Every row gives one point. Each copy is the shape, with its points in the same order, stretched, turned, moved and blurred by noise. Say if it was mirrored as well.
In the rows, 128 means zero.

Shape (7 x 2)
[[171 105]
 [154 115]
 [130 144]
 [116 171]
 [104 177]
 [114 113]
 [108  93]]
Copy 1 (7 x 2)
[[ 78 118]
 [ 98 123]
 [119 140]
 [135 163]
 [147 165]
 [128 112]
 [126 101]]
Copy 1 is: mirrored
Copy 2 (7 x 2)
[[169 137]
 [151 141]
 [118 159]
 [ 96 177]
 [ 83 178]
 [120 123]
 [123 104]]
Copy 2 is: only turned

Shape (9 x 4)
[[ 88 162 146 151]
 [ 87 159 152 107]
 [108 131 161  93]
 [162 129  97 159]
 [151 133 123 142]
 [145  92 115 146]
 [120 147 144 140]
 [113  99 167  86]
 [117 102 125  92]]
Copy 1 (9 x 4)
[[115 181 151 133]
 [135 157 185 112]
 [143 127 196 119]
 [146 128  87 112]
 [149 129 114 125]
 [122  98 105 122]
 [135 154 139 130]
 [136  94 198 126]
 [136  92 162  88]]
Copy 1 is: only turned
Copy 2 (9 x 4)
[[101 173 137 140]
 [ 72 170 117 122]
 [ 76 142 119  99]
 [156 117 109 140]
 [137 128 115 120]
 [131  94 124 126]
 [114 161 135 124]
 [ 69 115 122  78]
 [ 80  98  98 112]]
Copy 2 is: only turned

Shape (13 x 8)
[[120 133 124 165 116 166 175 115]
 [108 144  95 133 153 120 152 128]
 [156 158 139 122 133 113 141  99]
 [158 148 183 152 135 156 136  97]
 [125 141 111 162 132 117 182 150]
 [109 132 139 138 151 134 103 151]
 [157 145  84 164 138 128 143  97]
 [134 118 166  83  71 100 127 135]
 [127 120 122 157 180 132 150 100]
 [126 135 103 115 120  81  96  94]
 [113 157 105  58 148 141 108 155]
 [ 88 166 155  89  98 144 133 144]
 [146 151 139 130 176  96  94 108]]
Copy 1 (13 x 8)
[[147 124  92 117  79 130 146 132]
 [132 139 128 109 142 141 178 140]
 [137 150 149 136 126  82 130 129]
 [131 138 111 163  97  72 100 143]
 [157 116 130 139 104 135 177 140]
 [103 143 121 159 144 140 147 141]
 [168 139 111 125 129 109 158  97]
 [ 89 134 198 138 103 118 108 115]
 [139 110 100 122 152 108 153 140]
 [ 97 147 163 119 161 103 153  84]
 [107 187 160 104 166 172 139 157]
 [ 81 176 156 119  94 143 139 165]
 [120 152 142 161 177  82 142 128]]
Copy 1 is: mirrored
Copy 2 (13 x 8)
[[117 110 191 150 124 155 115 135]
 [116 119 143 114 132 138 150 163]
 [156 139 159 118 143 120 110 121]
 [166 148 190 159 157 148 104  99]
 [129 106 179 133 107 131 155 163]
 [129 142 123 160 141 154 147 134]
 [126 125 172 129 153 113  98 170]
 [148 107 112 145 100 122  98  72]
 [123 119 170 131 175 138 154 148]
 [117 144 107 116 149  88  97 123]
 [136 129  74  99 126 175 128 150]
 [133 145 127 130  91 173 122  97]
 [151 159 127 126 179 117 137 137]]
Copy 2 is: mirrored
Copy 3 (13 x 8)
[[199 122 120 162 134 157 178 126]
 [128 131 105 158 169 129 175 123]
 [172 123 130 159 151  83 130 113]
 [208 136 155 163 145 118 106 138]
 [156 140 135 148 146 124 206 126]
 [124 146 121 128 148 140 131 161]
 [160 125  99 206 136  99 166 127]
 [164  77 152  96 107 114 118  99]
 [138 138 147 195 178 139 151 130]
 [122  72 105 161 140  90 124 134]
 [111 164  72  98 144 131 106 103]
 [190 117 107  76 149 144 132 126]
 [116 136 136 159 167  83 106 147]]
Copy 3 is: mirrored

Shape (15 x 9)
[[122  94 125 154 184 136 136 151 105]
 [102 111 104 107 113  88 132  87 143]
 [146 174  94 138  86 149 126 162 118]
 [154 167 136 199 169 154 122 132 114]
 [115 126 127 124  96 124  69  76 136]
 [114  81 151 166 132 130 169 134  69]
 [115 133  95 147  90 143 110 130 151]
 [132 144 129 164 142 113 159 152  63]
 [114 155 138 122 109 134 116 141 138]
 [ 91 136  99  94 110 109  69  99 144]
 [ 91 169 143 174 160 157 145 144 124]
 [146 149 149 150 147 176 155 164  85]
 [116 116 135 114  92  79  92 118 172]
 [125 136 122 106 110 115 107 126 137]
 [121 107 127 105 134 112 136  76 154]]
Copy 1 (15 x 9)
[[143 122  79 109 146 129 148 127  94]
 [ 92 130 176 119 160 136 163 109 172]
 [165 161 138 131  79 103 121 111 112]
 [180  90  77 158  90  82 158 113  93]
 [ 77 112 179 159 124 121 143 122 129]
 [172 133 149  94 161 114 198 157 103]
 [117 137 142 140  73 134 144 118 138]
 [182 146 128 111 153  75 165 133 106]
 [150 134 150 157 120 136 115 122 133]
 [ 57 147 154 162 137 123 119 107 146]
 [190 133  97 187 123 119 150 118 125]
 [212 137 115 135 125 116 139 113  75]
 [ 92 108 174 123 131 146 113 140 168]
 [121 134 161 134 134 126 117 111 137]
 [115 103 158 123 163 148 160  91 157]]
Copy 1 is: only turned
Copy 2 (15 x 9)
[[104 123 127 132 180 137 143 171 134]
 [132 133 172 128 101  99 138 146 141]
 [152 154  78 146 134 102  88  99 124]
 [136 118 134 171 200 157  85 108 142]
 [128 157 180 113 130 124  82 106 131]
 [118 138 117 148 136 174 169 168  87]
 [123 167 129 150 124  93  94 128 143]
 [134 109 102 153 155 148 142 128  91]
 [116 142 116 125 123 126 100 103 148]
 [112 151 169  99 123  81 103 106 142]
 [ 91 136 120 164 163 134 134 100 145]
 [133 143  68 137 175 170 132 115 119]
 [115 118 167 119  90 110  75 136 159]
 [131 135 132 112 122 116  98 119 143]
 [140 135 173 119 122 130 132 144 162]]
Copy 2 is: mirrored
Copy 3 (15 x 9)
[[117 103  92 145 150 116 147 110 146]
 [135 157 136 105  79 154 110 108 170]
 [135 130 118 131 145 158  83 187 137]
 [185 129 110 128 188 101 140 136 138]
 [157 171 118 101  84 105 105 103 120]
 [108 118 125 162 136 132 196 126 111]
 [164 147  82 129 111 139  87 156 146]
 [109 117 158 162 184 145 161 137 142]
 [112 151 119 108 135 124 118 145 143]
 [117 175 114 105  84 126  65  95 146]
 [139 163  99 124 183 121 142 125 161]
 [108 114 112 113 172 137 161 159 111]
 [134 149 132 116  78  95  98 151 172]
 [114 149 127 111 103 123 103 130 144]
 [137 151 127  83  75 143 139 109 159]]
Copy 3 is: mirrored

Shape (17 x 12)
[[117 137 161 157 172 100 120  76 130 109 139 126]
 [126 144 171 139 150 120 135  70 139 135 101 163]
 [128 110  97 125 101  96 159 141 122 140 112 153]
 [147 130 110 143  98 136 144 176 142 105 142 165]
 [116 119 137 145 130 120 100  81 152 128  93 163]
 [161 128 156 133  79 131 172 160 132 118 128  81]
 [110  95 109 113 108 138 165 186 171 148 124 163]
 [ 90 111 150 156 123 112  93  86 142 126 133 133]
 [ 90 139 129 121 180 134 128  82 161 108  98 117]
 [149 130 178 125 103 108 145 188 102 145 150 122]
 [ 83 139 148 142 146 108 139  70 120 143 118 139]
 [103 126 108  91  82 150 144 153 109 126 128 174]
 [130 127 133 152 161 154 113  86 133 156 119 120]
 [122 124  96 159 110 145 166 155 143 136 151 135]
 [133 183 122 123  94  94 130 176 130 156 144 100]
 [144 150 150 111  85 112 157 134 149 147 171 124]
 [145  99 114  91 119 116 137 128 129 130 141 151]]
Copy 1 (17 x 12)
[[116 104 134 132 121 101 112  93 120 160 208 147]
 [104 123 121 133 130 146 123 105 106 166 180 166]
 [131 113 106  79 131 143 156 106 110 131  90 102]
 [158 137 112  75 140 125 116 135 135 103 117 148]
 [105 108  78 122 125 142 126  93 139 156 172 164]
 [176 145 189 143 142 142 136  91 152  90 117 111]
 [110  86  99  83 159 164 132 165 137  75  77 126]
 [102  92 102 131 108 108 142  94 141 130 180 174]
 [ 90 100  83 157 170 137 111 112 133 136 189 108]
 [145 133 205 117  90 112 112 125 112 103  86 138]
 [ 88 110 112 135 127 121 164 106  97 157 171 141]
 [134 136  91 110 126 137 150 147  79  94  76 141]
 [120 112 118 159 108 161 136 130 143 135 194 129]
 [142 119 112  94 145 141 165 149 144  95 137 123]
 [115 169 158  91 111 119 139  97 137  96 107  94]
 [130 140 163  98 117 145 135 104 114  70 134 139]
 [143 100 114 105 110 153 107 116  95  98 111 115]]
Copy 1 is: only turned
Copy 2 (17 x 12)
[[130 110 127 108 169  90  90 101 161 146 190 128]
 [175  92 143 102 170 117  99  84 168 151 159 147]
 [176 139 156 145 110 133 165 141 135 130 112 159]
 [157 139 117 175 126 170 115 141 120 132 121 145]
 [173  95 151 111 107 101  89 108 159 146 155 140]
 [100 134 118 149 151 170 176 139 172  94  95 101]
 [154 165 191 168 111 183 128 172 114 165 103 146]
 [123  92 146 135 102  92 111 115 156 139 194 137]
 [127 174 156 101 136  93  66  97 169 152 149 134]
 [ 90  98 122 130 165 183 171 138 119 127 121 144]
 [148 129 155 123 140 105 125  78 151 151 185 154]
 [139 146 154 167  93 168 134 123 108  88 122 196]
 [150 114 148 117 128 103  83  94 121 126 147  84]
 [168 162 138 194 117 146 133 137 116 128 138 117]
 [122 147  76 102 114 183 182 115 130 147 145 113]
 [138 131 122 129 139 200 156 130 156 105 168 116]
 [144 124 163 120 119 150 122 154 123  87 129 145]]
Copy 2 is: mirrored

Shape (17 x 12)
[[124 113  79 135 136 123 136 145 105 123 164  96]
 [128 114 144 112 138 151 109 115 125  97  93 140]
 [116 132 147 148 146  96 145 118 151  99 124 146]
 [126 116 145 139 144  90 128 118 117 179  93 119]
 [124 137 141 141 119 246 110 106 103  99 111 145]
 [131 132 149 139 132 149 111 130 125 105 161 145]
 [156  90 143 116  98  99 177 173 105 169 111 118]
 [168 101 119 138 143 108 152 107 102 104 111 147]
 [142  91 139 123 135  93 112 115 108 120 112 147]
 [157 119 105 143 102  98 137 228 120 107 130  90]
 [136 130 119 129 137 109 149 107 156 117  95 133]
 [135 115 113 113 135 189 136 135 171 104 106 150]
 [125 133 144 143  69  96 125 113 113 152 122 148]
 [130 128 134  74 142  94 125 104 113 116 100 137]
 [133 101 139 123 131 104 111 106 106 103 143  47]
 [120  76 147 136 128 100 110 143 149 113 102 150]
 [163 127 142 137 137 107 110 126 184 116 110 151]]
Copy 1 (17 x 12)
[[158 107 132 119 135 100 172 139 126 125 154 131]
 [159 114 100 140 155 122  99 115 143 102 115  97]
 [147 159 150 146 140 118 117 104 118 103  98 126]
 [129 130 124 123 179 111 134 134 108 155  67 150]
 [159  80 103 128 103 134  60 151 138 112 159  69]
 [128 114 143 121 140 126 108 120 128 114 152 102]
 [111 122 123  86 165  69 141 159 124 119 107 190]
 [194 145 131 105 149 105 112 119 127 105 122 143]
 [158 123 128 119 178 109 117 102 138 121 107 135]
 [121 135 138 131 187  72 169 187 128 101 159 143]
 [171 170 116 138 130 123 123 125 136 112  91 128]
 [156 125 109 136 105 144 111 141 172  77 115 104]
 [119 147 130 123 147  99  95 123 133 163 133 165]
 [150 132  81 127 165 118 131  92 122 115 110 138]
 [160 126 102 116 169  58 156 107 113 145 135  63]
 [140 126 146 145 181 106 117 110 163 104  80 126]
 [147 182 138 132 156 140 114 127 153 106  92 111]]
Copy 1 is: only turned
Copy 2 (17 x 12)
[[126 126 101 125 130 119 126 158  94 142 181 120]
 [126 123  99 106 150 118 132  99 126  96 105 155]
 [ 91  95 136  95 170 134 131 132 140 154 136 161]
 [112 122 118 104 135 169 127 190 130 129 114 115]
 [176 155 138 161 137  74 154  24  91 111  63 145]
 [124 122 152 103 130  89 128  91 128 136 125 148]
 [109 119 122  92  99 207 165 160 123 100 173  91]
 [137  97  90  81 155 132 180 142 102 123 138 126]
 [122 106  96  58 144 142 132 143 116 113 124 123]
 [124 110 150 108 106 182 116 167 105 118 230 195]
 [ 99 104  93 125 153 147 148 137 139 140 119 157]
 [127  84  85 147 121 103 139  75 132  98 111 161]
 [ 80 149 139  78 114 173 139 119 110 164 110 121]
 [ 82 143  76 100 150 132 155 151 136  93 125 124]
 [143 167 110  94 152 141 131 155 167 146 175 131]
 [114  78 105  69 143 160  94 122 140 116 136 151]
 [115  79 114  85 129 122 136 128 161 141 113 193]]
Copy 2 is: mirrored
Copy 3 (17 x 12)
[[152 104  89 108  99 107 116 149 146 113 164 145]
 [103 120 174 115 151 147 144 106 111 143 112 136]
 [117 134 152 120 131 116 139  95 183 106  94 107]
 [167 102 111 124 165 118 151 119 128 116  81  89]
 [ 49 154 160 146 110 175 148 154  87 178 142 161]
 [119 154 140 127  93 133 130 102 139 150 124 140]
 [172  90  92  68 115  96 187 146 126 139  99 108]
 [133 115 143 109 136 145 178 105 136  97 141 126]
 [156  99 138 104 144 138 154  72 119 119 112 123]
 [154 130 107  51  75  68 114 146 108  97 122 150]
 [131 133 158 106 157 136 147 128 166 100 104 116]
 [114 130 188 104 100 168 140 163 140 139 119 151]
 [142 141  72  99 140 142 155 105 141 131  71 132]
 [150 109 159 110 191 119 150  92 132 134 116 135]
 [133 101  93  75 146 123  91  89 129 130 172  88]
 [145  89 163  91 126 137 143  87 127 113  78 110]
 [150 152 179 101 115 156 133 107 149 108  87 102]]
Copy 3 is: only turned
